Every row gives one point. Any point is a mix of the corners, with weights that add up to 1. It lies inside the corners' shape when no weight is negative. Say inside or outside, and name the corners with a negative weight.
In the rows, zero is written as 128.

Corners:
(1): [238 122  37]
(2): [107 146 126]
(3): [150 113 181]
(4): [ 91  41 188]
Points:
[233 108  57] => outside (2)
[116 106 124] => outside (3)
[162  89 119] => inside
[178 145  88] => outside (4)
[135  94 158] => inside
[126 138 118] => inside
[110 127 161] => outside (1)
[132 115 182] => outside (1)

Corners:
(1): [ 86 134  67 107  67 101  45 116]
(2): [194  91 114 170 214 173 165  94]
(3): [135  65 142  89 200 152 128 176]
(4): [123 124 146 145 107 164  45 106]
(5): [104 193  77  56  73 141  71  93]
(6): [134  52 112 155 197 207 181  49]
(7): [204  69 217  31 186 132 162 160]
(8): [ 77 176 101 142  32 159  94 124]
(9): [  7 202 153 121  60  70 139 107]
Points:
[131 123 148 107 145 144 142 117] => outside (1)
[119 138 134  99 130 120 131 132] => outside (4, 6)
[115 139 124 104 122 123 122 131] => outside (4, 6)
[132 124 142 122 121 166 141 102] => outside (1, 3)
[104 141  99 135 105 156 110 102] => outside (7)

Corners:
(1): [111 149 162 244 109  44  56  62   7 154 158]
(2): [182 124 135  93 144 139 133 107 165  70 124]
(3): [127 169 142 171 100 170 183 186  82 113  73]
(4): [ 48 141 183 233 128  99  79  52  11 139 135]
(5): [126 133 113 126 234 103 156 128  90  98  69]
(6): [ 64 149 166  95 185  85  69  98  85 178  91]
(7): [148 162 100 140 226 103 163 181 115  90 165]
(8): [173 137  74  60 136 139 225 140 113  72 168]
(9): [133 128 105  94 105 111 169 181 164  82 156]
(10): [173  90  95 102 115 170 169 185 139 147 143]
(11): [ 68 176 224 231 116  45 102  90  76 160 114]
(12): [172 138  52  95 136 151 179 136 186 117 118]
Points:
[125 136 132 139 153 103 134 120 102 121 128] => outside (3)
[122 144 128 120 148 115 150 139 126  98 129] => outside (1, 10)
[125 140 142 150 147 107 139 128 107 126 118] => inside
[145 126 108 119 140 133 156 146 124 127 129] => inside

Corners:
(1): [117 177 142 139 135 129 214 124 160 151 118 130 133 147 112 124 140 134]
(2): [159 164 134 141 154 129  80  89 119 124 119  93 153 121  96 207 148 144]
(3): [110 110 102 135 126 136 101 118 172 153 140 122 180 147 124 108 132 180]
(4): [147 128  87 128 137 115 157  99 113 119 195  89 156 143 140 125 138 127]
(5): [163 170 126 139 125 129  93 107  82 118 109 103 125  68  88 249 156 159]
(6): [139 134 141 149 131 120 140 149 150 152 106 130 150 131 142 117 122 164]
(7): [130 109 116  96 188 209 154 129 114 135 116 150 137 147 170 146 101 119]
(8): [ 90 110 140 105 172 106 142 110 157 135 109 144 140 127 146 116 163 114]
(9): [147 144 108 130 139 129  99 114 114 118 114 118 125 141 108 131 185 148]
(10): [130 133 117 161 120 141 105 132 118 132 101 124 140 101  91 212 114 112]
(11): [ 31 124 109 102 190  96 121 124 126 147 147 135 170 150 127 113 163 143]
(12): [127 135 155 157 129 115  98 160 152 110  87 134 138  22  93 140 113 118]
(13): [145 120 150 128 155 160 107 110 102 152 132 116 122 147 103 182 106 140]
(14): [121  94 134 107 164 174 138 143 110 234 112  74 136 147 113 110 106 121]
(15): [ 80 137 129 133 154 120 112 100 123 157 102 105 103 147 171 120 138 154]
(16): [128 133  95 157 120 102 101 126 189 138 119 157 126  96 120 153 120 128]
(17): [ 74 116  96  44 132 109 107 141 224 180 125 103 157 135 116  99 116  96]
(18): [135 147 126 139 118 111 132 135 178 126 225  94 154 159 115 125 225 132]
(19): [151 190 161 127 113 168  94 103  77 198 138 116 125 142 132 170 190 136]
Points:
[124 140 130 128 142 133 114 121 137 147 118 121 137 123 119 150 142 135] => outside (4)
[139 144 123 132 130 130 118 115 138 135 137 115 140 126 123 151 147 137] => outside (11, 14)
[115 141 124 132 139 126 129 121 138 145 129 115 141 121 127 143 140 134] => outside (9, 13)
[122 137 121 126 136 129 126 124 138 149 133 122 139 131 126 133 146 135] => outside (2)
[132 139 121 131 145 137 118 118 136 139 123 123 140 124 122 158 134 135] => inside
